Each point is reached from the start by the listed moves, each made once or not at all, plus a little noise. Is the number of moves made odd or even? Then give how often each move was made.

Moves:
(1): [ 0.32  0.08 -0.42]
(2): [-0.47  0.00 -0.17]
Start: [-0.27  0.16 -0.07]
Points:
[-0.27  0.15 -0.11] -> even (0, 0)
[ 0.01  0.18 -0.49] -> odd (1, 0)
[-0.73  0.14 -0.23] -> odd (0, 1)
[-0.44  0.24 -0.65] -> even (1, 1)

Moves:
(1): [-0.19 -0.07 -0.01 -0.06  0.12 -0.22 -0.04  0.16  0.35 -0.25 -0.06]
(2): [ 0.37  0.06 -0.14  0.03 -0.39 -0.36  0.45 -0.44  0.07  0.14 -0.17]
(3): [-0.13  0.05 -0.04 -0.21 -0.16 -0.18 -0.16 -0.18  0.01 -0.10 -0.11]
(4): [-0.11  0.06  0.03 -0.14 -0.31 -0.32  0.16  0.15  0.09  0.17  0.06]
(5): [ 0.48  0.39  0.03 -0.04  0.12  0.20  0.10 -0.43 -0.19  0.71 -0.11]
(6): [-0.42 -0.12  0.03  0.26 -0.23 -0.22  0.25 -0.14  0.08  0.10  0.03]
(7): [-0.14 -0.38  0.25  0.02 -0.12  0.04  0.04  0.00 -0.09 -0.07 -0.08]
(8): [-0.08 -0.05  0.19  0.24 -0.02 -0.61 -0.01  0.23 -0.10 -0.23 -0.10]
Start: [-0.29 -0.22 -0.19 -0.10  0.08 -0.11  0.09 -0.20  0.11  0.11 -0.05]
Points:
[-0.23 -0.22  0.04 -0.42  0.02 -0.29  0.03 -0.66  0.17  0.40 -0.43] -> even (1, 0, 1, 0, 1, 0, 1, 0)
[-0.61 -0.62 -0.04  0.09 -1.00 -0.94  1.04 -0.57  0.27  0.51 -0.20] -> even (0, 1, 0, 1, 0, 1, 1, 0)
[-0.93 -0.60  0.20 -0.24 -0.43 -1.40  0.05  0.16  0.36 -0.36 -0.30] -> odd (1, 0, 1, 1, 0, 0, 1, 1)
[-0.14 -0.24  0.32 -0.04 -0.23 -0.81  0.39 -0.23 -0.20  0.69 -0.28] -> even (0, 0, 0, 1, 1, 0, 1, 1)
[-0.10  0.17 -0.19 -0.40  0.16 -0.34 -0.01 -0.63  0.26  0.46 -0.39] -> odd (1, 0, 1, 0, 1, 0, 0, 0)

Moves:
(1): [ 0.01 -0.18  0.20 -0.43  0.09  0.13 -0.07 -0.40  0.13 -0.03 -0.31 -0.18
  0.18  0.14]
(2): [ 0.24  0.23  0.40 -0.11  0.42  0.22 -0.11 -0.59 -0.79 -0.04  0.24  0.26
  0.63  0.31]
(3): [-0.03 -0.12  0.14  0.00 -0.33 -0.43 -0.26  0.32 -0.17 -0.05  0.01 -0.10
 -0.34  0.00]
(4): [-0.38 -0.05  0.29 -0.09  0.33 -0.09  0.05 -0.20  0.38  0.01 -0.13  0.08
 -0.26  0.09]
(5): [ 0.11  0.06 -0.14 -0.16 -0.27  0.04  0.23 -0.01  0.20  0.06  0.20 -0.25
 -0.23 -0.09]
(6): [-0.26 -0.24  0.19  0.17  0.04  0.05 -0.27 -0.13 -0.35  0.05  0.11 -0.34
  0.02  0.03]
(7): [ 0.27 -0.15  0.52  0.03 -0.01  0.16 -0.13 -0.06 -0.14 -0.39  0.32  0.18
  0.18  0.13]
(8): [-0.21  0.10  0.08  0.32 -0.02  0.21  0.12  0.24  0.23 -0.04 -0.21  0.27
 -0.41 -0.03]
(9): [ 0.14 -0.10  0.03  0.25  0.01  0.09 -0.02 -0.17 -0.16  0.13 -0.03 -0.05
  0.11 -0.17]
(10): [-0.31  0.02  0.22  0.26 -0.14  0.19 -0.07 -0.07  0.07  0.09 -0.17 -0.19
  0.02 -0.37]
(11): [-0.34 -0.40  0.16 -0.09  0.02 -0.13  0.53  0.24 -0.13  0.21  0.20 -0.24
 -0.08  0.15]
(12): [ 0.18  0.00  0.31 -0.27  0.58  0.07 -0.06 -0.06 -0.35 -0.06  0.04  0.13
  0.20  0.13]
(13): [-0.22 -0.02 -0.24  0.16  0.00 -0.10  0.02  0.19  0.13 -0.17 -0.19  0.22
 -0.42 -0.27]
(14): [ 0.27  0.21  0.04 -0.09  0.09 -0.12 -0.07 -0.21  0.04 -0.25 -0.21 -0.25
  0.22  0.20]
Start: [ 0.08  0.17  0.00  0.15  0.08  0.18  0.25  0.17  0.59  0.02  0.15  0.31
  0.38 -0.27]
Points:
[-0.89 -0.56  0.83  0.47 -0.51  0.31  0.50  0.20  0.34  0.41 -0.12 -0.81
 -0.39 -0.64] -> even (1, 0, 1, 0, 1, 1, 0, 1, 1, 1, 1, 0, 0, 0)
[-0.87 -0.37  1.72  0.22  1.21  0.28 -0.03 -0.62 -0.40 -0.13 -0.57 -0.10
  0.18 -0.14] -> even (1, 1, 1, 1, 0, 1, 0, 1, 1, 1, 1, 1, 1, 1)
[-0.74 -0.80  0.79  0.09  0.61  0.47  0.28 -0.15 -0.11  0.24 -0.28 -0.35
  0.45 -0.63] -> odd (1, 0, 0, 0, 0, 1, 0, 0, 1, 1, 1, 1, 1, 0)
[ 0.41 -0.01  0.60  0.18 -0.16  0.58  0.19 -0.53  0.84 -0.59 -0.24 -0.19
  0.44 -0.66] -> odd (1, 0, 0, 0, 1, 0, 1, 0, 1, 1, 0, 0, 1, 1)
[-0.48 -0.01  0.55  0.57 -0.27  0.00  0.47  0.74  0.72  0.04 -0.24 -0.15
 -0.23 -0.34] -> odd (0, 0, 1, 0, 0, 0, 0, 1, 0, 1, 1, 0, 0, 1)
[-0.68 -0.48  0.56  0.25  0.00 -0.17  0.27  0.42  0.47 -0.25 -0.49 -0.31
 -0.47 -0.04] -> odd (1, 0, 1, 0, 0, 1, 0, 1, 0, 0, 1, 0, 1, 1)

Moves:
(1): [-0.03 -0.18  0.06 -0.10  0.01 -0.02 -0.18 -0.19  0.12  0.10 -0.19  0.28
 -0.04  0.28  0.07  0.21 -0.21 -0.09  0.10  0.37 -0.28 -0.01  0.09  0.21
  0.23]
(2): [-0.07 -0.06  0.04 -0.28 -0.09  0.09  0.05 -0.22 -0.12  0.04  0.09  0.04
  0.08  0.01  0.09 -0.16 -0.15 -0.20  0.03  0.20 -0.05  0.03  0.17 -0.05
  0.05]
(3): [-0.08 -0.09 -0.18 -0.22  0.07 -0.01 -0.20 -0.10 -0.05 -0.01 -0.04 -0.26
 -0.04 -0.04  0.21  0.02  0.24  0.19 -0.26  0.18  0.20 -0.07  0.16  0.06
 -0.08]
(4): [ 0.07 -0.03  0.09  0.21 -0.03  0.11  0.04 -0.16 -0.19 -0.04 -0.03 -0.41
 -0.12 -0.01  0.03  0.04  0.17  0.19  0.10 -0.05 -0.02  0.23 -0.05  0.07
 -0.15]
(5): [-0.10  0.00 -0.19  0.21 -0.04  0.12 -0.10 -0.02 -0.18 -0.13  0.20  0.11
  0.08 -0.08 -0.01  0.04 -0.32  0.03 -0.08  0.03 -0.30  0.01 -0.11 -0.11
  0.14]
(6): [ 0.16  0.00  0.01  0.00  0.06  0.07 -0.26  0.13  0.06 -0.10  0.17 -0.04
  0.04 -0.08  0.14 -0.26 -0.11  0.11  0.08 -0.15  0.09  0.03  0.05  0.35
  0.14]
(7): [ 0.23  0.25  0.03 -0.03  0.03  0.01 -0.16 -0.09  0.20 -0.07  0.01 -0.07
  0.05  0.02  0.28  0.01  0.17 -0.27  0.10 -0.06 -0.01 -0.06  0.13  0.08
  0.02]
(8): [ 0.02 -0.17 -0.04  0.18 -0.18 -0.23 -0.35  0.11  0.03 -0.21  0.24  0.00
  0.26 -0.24 -0.35  0.01 -0.02 -0.13  0.01  0.24 -0.27  0.05  0.06  0.19
 -0.10]
(9): [ 0.10  0.47  0.28  0.11 -0.34 -0.37 -0.09 -0.14  0.10 -0.47  0.07  0.14
  0.18 -0.09 -0.22  0.08 -0.34 -0.08 -0.01  0.07  0.01 -0.29 -0.15 -0.38
 -0.14]
(10): [ 0.13  0.16 -0.12 -0.26  0.34  0.16  0.08  0.15  0.13 -0.22 -0.09  0.00
 -0.01 -0.04  0.08 -0.06 -0.02  0.21  0.09  0.24  0.11 -0.04  0.26 -0.25
 -0.17]
(11): [-0.14 -0.07  0.13 -0.21 -0.35 -0.01 -0.05  0.28 -0.07 -0.55 -0.01  0.01
  0.07 -0.19 -0.15  0.05  0.16  0.09  0.00 -0.05 -0.32  0.08  0.02  0.37
 -0.38]
(12): [ 0.16 -0.11 -0.07 -0.07 -0.18  0.33  0.00 -0.26  0.26  0.02 -0.20 -0.06
 -0.09 -0.30 -0.02  0.14  0.33 -0.15 -0.05 -0.17  0.02  0.11  0.11 -0.02
  0.05]
(13): [-0.03  0.03  0.31 -0.29  0.21 -0.04  0.09  0.10 -0.15  0.33 -0.47  0.22
  0.25  0.02  0.00  0.18 -0.32  0.04 -0.02 -0.06  0.17 -0.30  0.01  0.00
 -0.12]
(14): [-0.08  0.01 -0.09  0.03 -0.10 -0.25 -0.33  0.01 -0.10  0.05  0.27 -0.06
  0.06  0.12 -0.24  0.06 -0.11  0.18  0.10 -0.26  0.16  0.06 -0.01  0.10
  0.17]
(15): [-0.07  0.25  0.13  0.01 -0.03  0.24  0.21 -0.13  0.17 -0.11 -0.16 -0.03
  0.26  0.20  0.05 -0.03 -0.14 -0.02 -0.24  0.02  0.25 -0.05  0.07 -0.23
 -0.11]
(16): [-0.34  0.21  0.21  0.08  0.33  0.07 -0.03 -0.01  0.11  0.19 -0.10  0.54
 -0.02  0.04  0.17 -0.06 -0.11  0.07 -0.01  0.07  0.03 -0.04 -0.10  0.06
 -0.26]
(17): [-0.06 -0.20 -0.23 -0.32  0.10 -0.23 -0.01 -0.05  0.08  0.07 -0.05  0.05
 -0.11 -0.16  0.14  0.15 -0.30 -0.21 -0.06 -0.06 -0.06 -0.03 -0.05 -0.20
  0.15]
(18): [-0.01  0.03  0.39 -0.02  0.04  0.06 -0.05  0.33  0.28  0.17 -0.20 -0.20
 -0.08 -0.09  0.28 -0.16  0.19 -0.03  0.14  0.04 -0.21 -0.25 -0.06  0.02
 -0.02]
(19): [-0.17  0.03  0.09  0.11 -0.24  0.16  0.05  0.14  0.08 -0.17  0.07 -0.05
 -0.18  0.04  0.10  0.22  0.05 -0.05 -0.11  0.09  0.11 -0.02 -0.04  0.28
 -0.13]
(20): [ 0.07 -0.10  0.03  0.09 -0.29  0.06 -0.09 -0.09  0.28  0.01 -0.07  0.06
 -0.15  0.12 -0.22  0.00  0.19 -0.12  0.04 -0.16 -0.05 -0.18 -0.15  0.03
 -0.26]
(21): [ 0.03  0.24 -0.24 -0.24  0.11  0.07  0.02  0.16  0.07  0.08 -0.31 -0.05
  0.12 -0.23 -0.26 -0.06  0.06 -0.10  0.14 -0.08 -0.08 -0.12 -0.04  0.22
  0.19]
(22): [ 0.00 -0.33  0.04 -0.35  0.01 -0.08  0.10 -0.12 -0.12  0.06  0.53 -0.32
  0.11  0.12 -0.06 -0.02  0.00  0.05  0.09  0.06 -0.16 -0.02 -0.14  0.05
  0.19]
(23): [ 0.18  0.32  0.13 -0.12 -0.20  0.11  0.09  0.20  0.16  0.05  0.21 -0.09
 -0.14 -0.02  0.19 -0.01 -0.11  0.23 -0.08  0.12 -0.20  0.26  0.03  0.01
 -0.08]
(24): [-0.05  0.01 -0.02 -0.13  0.14 -0.07  0.02  0.18  0.03  0.04  0.00  0.05
 -0.19  0.22 -0.20  0.13 -0.03 -0.24 -0.22  0.15 -0.02 -0.17 -0.04 -0.12
  0.11]
Start: [-0.29 -0.01  0.02 -0.10  0.11 -0.12  0.38  0.19  0.12 -0.32 -0.12 -0.10
  0.00  0.23  0.28 -0.36  0.15  0.18  0.20 -0.09  0.03  0.06  0.10  0.27
  0.01]
Points:
[-0.16 -0.28  0.16 -1.07  0.58  0.02  0.00  0.34  0.66 -0.28 -0.41  0.07
 -0.09  0.17  1.07 -0.66 -0.46  0.01  0.60  0.52 -0.36 -0.23  0.51  0.34
  0.37] -> even (1, 1, 0, 0, 0, 1, 0, 0, 0, 1, 0, 0, 0, 0, 0, 0, 1, 1, 0, 0, 0, 0, 0, 0)
[-0.54 -0.02  0.03 -0.81 -1.30 -0.34 -0.76  0.08  0.76 -1.41 -0.17 -0.04
  0.11 -0.06 -0.93  0.34  0.30 -0.53 -0.01  0.48 -0.54 -0.47  0.29  1.18
 -0.31] -> even (1, 1, 1, 0, 0, 0, 0, 1, 1, 0, 1, 1, 0, 1, 0, 0, 0, 0, 1, 1, 1, 0, 0, 1)
[-0.24  0.27  0.43 -1.25 -1.25  0.25 -0.20  0.05  0.83 -1.64  0.38 -0.55
  0.61 -0.31  0.05 -0.15 -0.08  0.01 -0.09  0.85 -0.65 -0.01  0.48  1.34
 -0.15] -> odd (1, 1, 1, 0, 0, 1, 0, 1, 1, 0, 1, 1, 0, 0, 1, 0, 0, 0, 1, 0, 1, 1, 1, 0)
[-0.14  0.40  0.23 -0.86  0.14  1.02  0.18  0.19  0.72 -0.56 -0.63  0.00
  0.13  0.23  1.07  0.08 -0.44  0.69 -0.36  0.59  0.21 -0.03  0.77  0.61
 -0.10] -> even (1, 0, 1, 0, 1, 1, 0, 0, 0, 1, 0, 1, 1, 0, 1, 0, 0, 0, 1, 0, 0, 0, 1, 0)
[-0.78 -0.06  0.32 -1.32 -0.60 -0.41 -0.47 -0.58  0.58 -1.08  0.34  0.12
  0.07  0.14  0.65  0.36 -0.10 -0.29  0.14  0.36 -0.34 -0.22  0.25  0.86
 -0.16] -> even (1, 1, 1, 0, 0, 0, 1, 0, 1, 0, 1, 1, 0, 1, 0, 1, 1, 0, 1, 0, 0, 1, 0, 0)
[-0.01 -0.14  0.67 -0.44 -1.06 -0.54 -0.71  0.37  0.71 -1.57  0.75 -1.09
  0.21 -0.60  0.19 -0.07  0.36 -0.13  0.59 -0.41 -0.64 -0.06 -0.04  1.22
 -0.22] -> even (0, 0, 0, 1, 0, 1, 1, 1, 1, 0, 1, 1, 0, 1, 0, 0, 1, 1, 1, 0, 0, 1, 0, 0)
[-0.64  0.32  0.56 -0.94  0.46 -0.67  0.21 -0.07  0.36 -0.29 -0.59  0.35
  0.71  0.38 -0.36  0.24 -1.08 -0.35  0.13  0.64 -0.39 -0.71 -0.20  0.17
  0.01] -> odd (1, 0, 0, 1, 0, 0, 0, 1, 1, 0, 0, 0, 1, 0, 1, 1, 1, 0, 0, 0, 1, 1, 0, 1)
[-0.46  0.78  0.59 -0.58  0.19  0.15  0.40 -0.59  0.42 -0.49 -0.75  0.48
  0.34  0.07  0.58  0.16 -0.88 -0.69 -0.22  0.05  0.04 -0.46  0.12 -0.59
 -0.24] -> odd (0, 1, 0, 1, 1, 0, 1, 0, 1, 0, 0, 1, 1, 0, 1, 1, 1, 0, 0, 0, 0, 0, 0, 1)
[-0.39  0.69 -0.01 -1.08 -0.84 -0.06 -0.42  0.07  1.07 -1.18 -0.53 -0.36
  0.21 -0.18  0.04 -0.10  0.11 -0.78 -0.17 -0.23 -0.42 -0.85  0.10  0.07
 -0.17] -> even (0, 1, 1, 0, 1, 0, 1, 0, 1, 0, 1, 1, 0, 1, 1, 0, 1, 1, 0, 1, 1, 0, 0, 1)
[-0.85  0.42  0.19 -1.11  0.05  0.40  0.05  0.75  0.72 -0.88 -0.90  0.34
  0.02  0.15  0.14  0.50 -0.57  0.26 -0.39  0.95 -0.70 -0.33  0.26  0.87
 -1.01] -> even (1, 0, 1, 1, 1, 0, 0, 1, 0, 1, 1, 0, 1, 0, 1, 1, 1, 0, 1, 1, 1, 0, 1, 1)
